Each row is a point. Two turns around zero, p and q, are shown by what they do to some points. Where does a point land after both, in the order given? Backwards means that the second turn is done in reverse. Each puzzle has new turns, and all numbers are rounded.

Turn p:
[4.7 4.0 2.7] => [3.0 4.7 3.8]
[-3.3 -3.2 -4.3] => [-1.6 -3.4 -5.0]
[-0.5  2.3  2.6] => [-1.5  1.8  2.6]
[0.9 3.2 0.5] => [-0.1  3.2  0.9]
[-0.8 -3.8 -0.5] => [ 0.3 -3.8 -0.9]
[-1.0 -2.5 -1.0] => [-0.1 -2.5 -1.3]
Turn q:
[ 1.1  2.8 -0.2] => [ 0.5  2.9 -0.4]
[ 3.4  0.4 -0.9] => [ 3.3  1.0 -0.8]
[-2.3 -0.9 -1.2] => [-2.0 -1.5 -1.2]
[3.6 2.6 2.2] => [2.8 3.5 2.1]
[-5.8 -4.9  0.1] => [-4.6 -6.0  0.3]
Where do these land?
q, then p: [2.3 1.7 1.0] => [1.0 2.5 1.4]
p, then q backwards: [-1.1  1.3 -0.7] => [-1.1  1.4 -0.6]
q, then p: [-1.1 -5.7 -6.3] => [ 3.0 -5.2 -6.1]
p, then q: [0.2 0.6 3.6] => [-0.8  0.4  3.6]
q, then p: [-0.4  2.2  2.5] => [-1.9  1.7  2.2]

Turn p:
[ 3.2 -0.1  4.3  4.3 -2.3 -4.6] => [ 4.0  1.0  5.2  3.2 -2.0 -4.0]
[ 2.1  0.1 -3.4 -0.9  2.2 -4.0] => [ 0.6  1.8 -2.9 -0.8  1.9 -4.6]
[-4.3 -2.1  4.2  0.8 -1.4  3.3] => [-2.8 -3.8  3.7  1.2 -1.4  3.8]
[ 1.2  3.6 -1.6 -2.1 -1.8  3.8] => [ 1.2  2.6 -2.0 -2.7 -1.4  4.2]
[-2.0 -2.4  1.0 -1.9  4.3  2.7] => [-2.1 -3.5 -0.2 -1.0  4.3  2.0]
[-4.2  1.4 -0.9 -1.8  0.3 -4.8] => [-5.0  1.8  0.7 -1.7 -0.5 -3.8]
[ 0.6 -0.2  1.0  4.0 -0.6  2.1] => [ 1.5 -0.1  1.0  3.8 -0.4  2.1]
[ 3.2 -0.3 -4.7 -2.4 -0.8  1.5] => [ 2.4  0.3 -5.5 -2.0 -0.6  0.3]
Turn q:
[ 2.4  0.7  1.2  1.8 -1.2 -1.5] => [ 1.7  1.3  2.0  1.7 -0.7 -1.7]
[-1.4  4.6 -3.6 -1.4 -3.3 -1.8] => [-2.8  5.6 -2.9 -0.2 -1.9 -1.1]
[ 2.9 -0.1 -2.2 -2.0 -4.1 -0.5] => [ 2.8  2.3 -2.7 -0.5 -3.4 -1.3]
[-4.9 -2.7 -0.8  1.0  2.8  3.9] => [-3.5 -4.9 -1.7  0.6  1.7  3.6]
[-4.0 -4.6  4.6  0.7  3.7  0.6] => [-2.3 -6.8  3.9 -1.6  1.2  1.6]
[ 3.3  2.9  1.4 -2.2  0.4 -0.6] => [ 2.7  3.5  1.4 -1.9  1.1  0.0]
[ 1.6  1.9 -1.7 -1.2  3.9 -4.9] => [-0.3  2.1  0.1 -2.3  4.2 -4.7]
[ 0.3 -2.8  1.1  3.3 -2.0  4.9] => [ 1.8 -3.3  0.0  4.1 -2.1  3.6]
Where do these land?
q, then p: [ 3.0 -2.5  1.6  1.3 -0.9 -1.2] => [ 3.4 -1.0  1.5  0.7 -0.9 -2.4]
p, then q: [-0.9  2.7  4.9  4.5 -2.6 -3.3] => [-0.3  2.3  7.4  2.2 -2.3  0.6]
q, then p backwards: [ 0.9  1.1 -1.4 -3.5  1.8 -1.3] => [ 1.5  1.7 -1.3 -3.2  1.7 -0.9]
q, then p: [-2.3 -1.5 -6.0 -3.1  0.2  3.3] => [-2.4 -0.3 -7.6 -0.3 -0.4  0.8]
q, then p backwards: [ 2.3  1.3  2.1 -3.1  0.6  2.7] => [ 2.9  2.6  1.6 -1.6  0.0  2.9]
q, then p backwards: [3.4 1.2 0.1 1.2 2.7 1.3] => [3.0 0.5 1.0 1.7 3.1 0.8]
p, then q backwards: [ 0.0  2.8  2.4  2.7 -3.7 -2.4] => [ 1.4  2.1  3.2  1.5 -4.2 -2.0]
q, then p: [-6.5 -5.1 -3.5 -0.2  1.9  1.0] => [-5.5 -5.6 -4.5  1.4 -0.8 -1.2]

Turn p:
[-3.1 -1.3 -3.8  3.3 -0.3  3.5  0.4  3.8] => [-2.1 -1.2 -2.2  2.3 -0.5  2.3  4.6  4.6]
[-0.2  0.9 -2.2 -5.8 -3.6 -2.1  1.8 -3.1] => [-2.8  2.0 -0.5 -4.6 -3.2 -4.2 -0.4 -2.8]
[ 4.9  3.1  3.0  2.1 -4.8 -1.2  1.0 -2.0] => [ 5.7  2.0 -0.3  1.7 -4.7 -1.4 -1.9 -3.0]
[ 0.0  0.0 -0.8  1.3  2.7  0.9  2.5 -2.9] => [-0.4 -0.6 -1.0  0.5  1.7  1.5  2.1 -3.7]
[1.2 6.0 4.2 0.5 1.1 3.8 3.1 1.0] => [ 4.7  4.5  4.3  0.9  0.4  1.8  3.7 -1.5]
[ 1.2 -1.3  4.4 -3.4  2.1 -1.7  1.7  1.2] => [ 2.2 -2.0  4.3 -2.8  2.3 -2.0 -0.9 -0.8]
[ 0.9 -3.4 -1.1  3.6  1.6 -3.4 -1.6  4.0] => [ 1.0 -4.2 -2.3  3.2  2.6 -1.7 -1.4  3.6]
[-3.6 -3.7  4.2 -2.9 -3.4 -1.3 -3.9  1.2] => [-2.7 -2.7  4.7 -1.5 -3.1 -0.1 -4.7  3.4]
[-2.7  1.3 -3.3  0.4  4.3  0.1 -1.2 -1.3] => [-3.9  1.7 -1.6  1.2  4.1  1.3  0.8 -0.6]
[ 1.4 -1.5 -4.6  0.9  0.4  1.5 -3.8 -1.8] => [-1.7  0.5 -5.6 -0.7  0.5  2.6 -1.8  0.9]
Turn q:
[ 1.9  1.7 -0.1  0.6 -4.3 -6.5 -1.5 -2.5] => [ 2.0  2.3 -2.3  0.6 -1.0 -6.5 -0.9 -4.2]
[ 2.1 -4.8 -3.2 -0.4  0.4  2.2  0.5  1.9] => [ 1.2 -3.6 -3.5  1.1 -2.0  3.2  0.3  2.1]
[-2.0 -2.0 -3.9  2.6 -1.1  1.1 -1.4 -3.0] => [-0.8 -0.6 -2.3  2.6  0.3  3.2 -1.4 -4.3]
[-0.9  2.5 -1.2 -0.7  1.6  1.5  2.6 -3.9] => [ 0.2  2.1  0.3  0.2  4.1  1.9  3.0 -1.4]
[ 1.1  4.1  2.7  2.7  1.0  0.0  3.2 -3.7] => [ 2.2  3.1  4.2  2.5  3.1 -1.2  2.6 -1.1]
[ 0.8  1.7  1.0 -2.9 -0.5  3.6  0.6  7.5] => [-1.9  1.9  0.5 -2.6 -3.7  1.4  0.1  7.3]
[-0.4  3.0  2.0 -0.1  1.0 -2.1  1.8  7.5] => [-3.5  1.4  1.6  0.3 -1.2 -3.9 -0.6  6.7]
[-1.1  3.2 -0.7 -4.0  1.5  1.8  0.5  3.7] => [-2.6  2.4 -0.6 -3.4  0.9  1.0  0.5  4.5]
[-1.6 -4.8  2.3  0.9 -0.9 -5.3  2.9 -2.9] => [-0.6 -5.2  0.5  1.8 -0.2 -4.4  3.1 -4.2]
[-1.6 -3.2  2.8 -0.1 -0.6  3.6 -4.5 -0.8] => [ 0.3 -2.5  2.8 -2.9 -2.6  3.5 -2.8 -2.4]
[ 1.8 -1.2 -1.8  1.4  1.9  0.0 -4.7 -3.8] => [ 3.6 -1.2 -1.3  0.0  2.3  1.6 -4.1 -3.1]
Where do these land?
q, then p: [-1.3  3.0 -1.5  4.4  5.2 -1.6  4.6 -2.1] => [ 1.2 -1.8  1.1  5.8  6.1  2.0  2.0 -1.6]
q, then p: [-2.6 -1.9 -1.9 -0.4 -1.2 -0.2  3.7  0.8] => [-2.6 -2.0 -0.2  1.5 -1.4 -0.2  3.8 -0.6]
p, then q backwards: [-0.2 -1.9 -1.0 -3.9 -0.7  0.0  1.0 -4.3] => [-3.7 -1.1  0.8 -3.2 -2.1 -0.7 -2.9 -1.1]
q, then p backwards: [ 6.4 -0.6  1.3  3.8 -2.0  1.4 -3.4  0.2] => [ 4.7  1.6  4.8  2.7 -4.0 -0.4 -1.8  0.6]
p, then q: [ 1.9 -0.4 -1.1  4.4 -2.3  2.6 -5.3 -1.7] => [ 0.6  3.3 -2.2  1.7 -3.0  5.1 -3.7  0.2]
q, then p backwards: [-2.1  3.7 -1.8 -2.6  1.7 -2.9  2.3  3.8] => [-2.7  1.0 -5.2 -2.6  1.2 -1.6 -1.6  3.2]
p, then q: [-0.3  1.4  3.0 -2.3 -0.5  3.1  0.9 -1.5] => [ 1.6  2.0  2.6 -2.9 -0.7  0.5  2.5 -0.4]
q, then p backwards: [-2.7  2.6  4.6 -2.5 -0.3 -5.0  0.3  3.5] => [-3.1  0.3 -1.1 -6.3 -1.7 -4.3  1.3  2.4]
q, then p: [ 0.8 -6.0 -1.5 -0.9  0.1  2.6 -4.1  1.4] => [-1.0 -1.9 -3.1 -4.2 -3.1  3.2 -1.4  3.3]
